Each row of a before or after table is a point. One or more steps were done to the points. Then noise was added and the rows were shuffled. The steps act on how far a point lies along the listed directions, d1 being the first. Write out the steps. A step turns or swaps two directions, mirrors them in a line or flattens them onto one, adds a multiple of one to another, or multiplies one. Angles are multiples of 10 degrees, from the lower direction toward the higher: turns from -170 to 170, lines from 10 to 170 but not 90. Use the fewest steps. Two steps may share a direction if one is a turn and the other turns, adds or multiplies; they go together, in the order done. Otherwise the lowest direction goes first.

Directions:
(1): [288 -202 127]
(2): [-5 -204 -313]
(3): [-239 -239 159]
Before:
[-28 -33 1]
[-55 -23 50]
[-33 69 51]
[-23 2 -22]
[-3 38 65]
[-11 -55 22]
[-41 102 65]
[-40 12 95]
[-14 61 -63]
[-9 -25 96]
[18 -30 14]
[-36 98 6]
[-18 17 3]
After (13 x 3):
[-14 -47 -5]
[-25 -21 53]
[-24 71 -18]
[-8 19 19]
[12 41 80]
[24 66 112]
[-25 21 -7]
[28 -52 64]
[1 84 64]
[13 -16 94]
[13 -33 -7]
[-30 -19 -4]
[35 4 69]
Steps: turn d1 and d2 by 40 degrees; multiply d3 by 0.7

Directions:
(1): [-23 325 8 -212 233 -341 -75 213]
(2): [59 -44 -34 419 101 -341 -135 -214]
(3): [-74 387 325 87 -179 35 154 -218]
(4): [269 17 131 272 75 57 253 368]
Before (13 x 8):
[-52 -23 -14 -61 -15 -6 -69 -46]
[-36 -16 -74 -68 -6 10 -59 -58]
[-32 -27 -92 -29 60 -91 -100 22]
[0 -63 -5 77 5 20 24 11]
[10 -13 -76 -37 53 -82 -59 -22]
[53 -17 10 82 -31 22 37 12]
[-59 -12 -32 -31 57 -75 -67 -100]
[-24 28 8 -9 0 10 15 -11]
[-23 -47 1 20 -8 31 -12 -7]
[15 -8 -36 -80 51 -58 -67 10]
[-31 -12 7 -49 -11 14 -5 5]
[32 -58 28 127 -38 80 50 0]
[31 13 29 17 -1 30 10 -28]
After, 13 rows:
[-47 -33 -10 -62 -28 16 -59 -53]
[42 -7 15 27 5 36 16 -17]
[-5 40 -10 -84 29 -59 -65 -39]
[-14 -50 -14 19 9 19 -21 16]
[-57 -21 -13 45 42 -91 -75 -157]
[-56 31 -61 2 46 -134 -109 -51]
[-8 28 -51 -3 42 -118 -65 -81]
[12 -62 -23 81 41 -34 0 36]
[-35 -11 7 -78 -22 48 9 25]
[59 -87 -11 127 25 27 27 64]
[-20 14 7 -14 -4 32 19 -9]
[-38 -17 -71 -73 -16 24 -54 -60]
[65 -28 -9 93 4 -17 21 37]
Steps: turn d1 and d3 by 40 degrees; turn d1 and d4 by -20 degrees; multiply d2 by 2

Directions:
(1): [4 96 60 54 347 41 230 -250 -422 67 229 -286 161 237]
(2): [324 53 -10 214 -198 -26 -19 -170 -129 -506 -193 -147 251 -188]
(3): [418 -276 -19 139 -37 296 293 171 89 343 -172 -140 58 -5]
Before (10 x 14):
[41 -12 18 16 -55 19 -22 30 54 -27 -54 74 -19 -22]
[118 -31 22 49 29 65 90 -13 -37 84 6 -69 24 56]
[-13 -16 20 -12 15 -1 12 5 17 77 13 -4 -28 -5]
[13 -14 -9 2 -40 -23 7 22 46 -65 -35 14 -19 -39]
[114 -93 -7 24 -95 30 0 95 127 43 -139 43 -40 -53]
[6 34 15 32 -38 -25 -21 -55 -22 -118 -15 -39 33 -22]
[-88 47 25 12 21 -63 -57 -29 -22 -45 45 15 -10 -5]
[-34 -17 -10 -4 -33 -15 -53 33 84 7 -35 30 -46 25]
[-8 -9 -11 -30 -37 -34 -32 65 85 20 -25 61 -23 -32]
[-58 -8 23 -41 6 4 14 4 49 65 40 23 -23 29]
After, 10 rows:
[-33 4 32 -20 51 22 14 9 -2 70 31 50 -40 59]
[1 -11 13 -2 -36 -15 -24 3 44 7 -22 17 -22 -47]
[-8 20 23 20 45 13 42 -51 -58 0 36 -72 25 44]
[-44 -4 -4 -49 24 -24 -3 57 53 85 22 44 -32 16]
[-39 -7 3 -24 55 -8 51 12 -6 34 35 -8 -36 33]
[69 23 16 42 -41 -9 -9 -39 -17 -71 -18 -19 23 -1]
[-2 -3 19 41 -4 -12 -13 5 4 -1 2 -3 6 -20]
[-51 -20 -2 -12 8 -2 -30 30 64 56 -8 16 -51 56]
[-78 -19 18 -57 79 -16 8 32 16 140 29 31 -78 79]
[-12 -18 16 -19 -65 -1 -16 17 86 -3 -12 37 -9 -28]
Steps: swap d1 and d2; multiply d3 by 0

Directions:
(1): [262 38 -100 276 144 -53 62 294 -641 238 -277 -81 -161 -34 -253 55 50 301 -71 -90 159 164 -181 -109]
(2): [-418 109 125 -46 12 -562 -278 29 -186 -141 210 294 15 -243 -48 -18 404 72 85 73 -87 148 -133 -213]
(3): [-241 -145 -206 323 -393 87 -170 -332 -202 -264 153 -63 -206 144 198 -317 -165 246 -2 -64 299 -121 -231 33]
Before:
[91 0 10 -3 65 79 55 48 10 58 -60 -45 -25 24 -46 11 -59 -8 -33 15 1 -13 21 32]
[-19 23 -15 -6 33 15 25 -1 8 13 11 -28 -33 3 -5 16 -7 10 -6 -3 10 19 -7 10]
[54 -21 -16 32 1 110 46 -30 45 36 -35 -59 -26 47 19 -4 -91 -38 -22 -5 16 -41 20 52]
[55 21 32 -18 13 129 71 35 49 49 -39 -81 18 19 -15 6 -72 -16 4 -6 -10 -20 48 71]
[36 67 63 -28 146 -145 -25 167 -146 93 -77 49 36 -81 -146 76 124 8 0 -5 -29 127 -63 -69]
[81 -44 -6 -47 21 94 62 -22 86 9 -18 -65 36 75 1 11 -99 -44 -13 -9 -16 -28 60 55]
[61 -3 21 -43 53 25 59 20 88 42 -36 -29 16 -4 -16 55 6 -53 4 13 -45 24 56 28]
[89 3 34 -82 54 74 36 36 103 67 -12 7 44 -5 -40 47 -20 -85 3 30 -54 1 70 12]
After, 8 rows:
[181 -58 -28 -44 32 206 129 -10 110 53 -74 -130 38 120 -5 26 -178 -64 -33 -30 2 -55 88 94]
[-302 -4 33 -13 -118 -184 -199 -144 42 -195 181 119 21 -41 77 -120 103 -5 49 25 25 16 -118 -45]
[43 -32 -1 -32 -12 89 53 -49 153 4 -8 -48 7 33 41 19 -45 -62 4 10 -22 -20 60 62]
[-21 22 -18 -4 26 30 27 -7 17 13 19 -35 -39 14 5 10 -14 3 -5 -2 10 12 -6 16]
[157 -41 -35 38 17 213 113 -10 59 85 -103 -118 -23 88 9 12 -157 -49 -41 -21 24 -61 52 89]
[76 -33 1 -70 -9 151 42 -39 174 25 14 -27 38 44 18 5 -89 -99 0 24 -22 -52 83 54]
[103 -11 3 -4 -16 241 114 -1 108 49 -59 -137 16 75 18 -10 -161 -34 -4 -17 15 -63 64 113]
[86 -46 -29 15 -15 183 65 -52 104 6 -31 -90 -32 84 30 -38 -153 -30 -39 9 40 -86 27 85]
Steps: swap d1 and d3; multiply d2 by 2
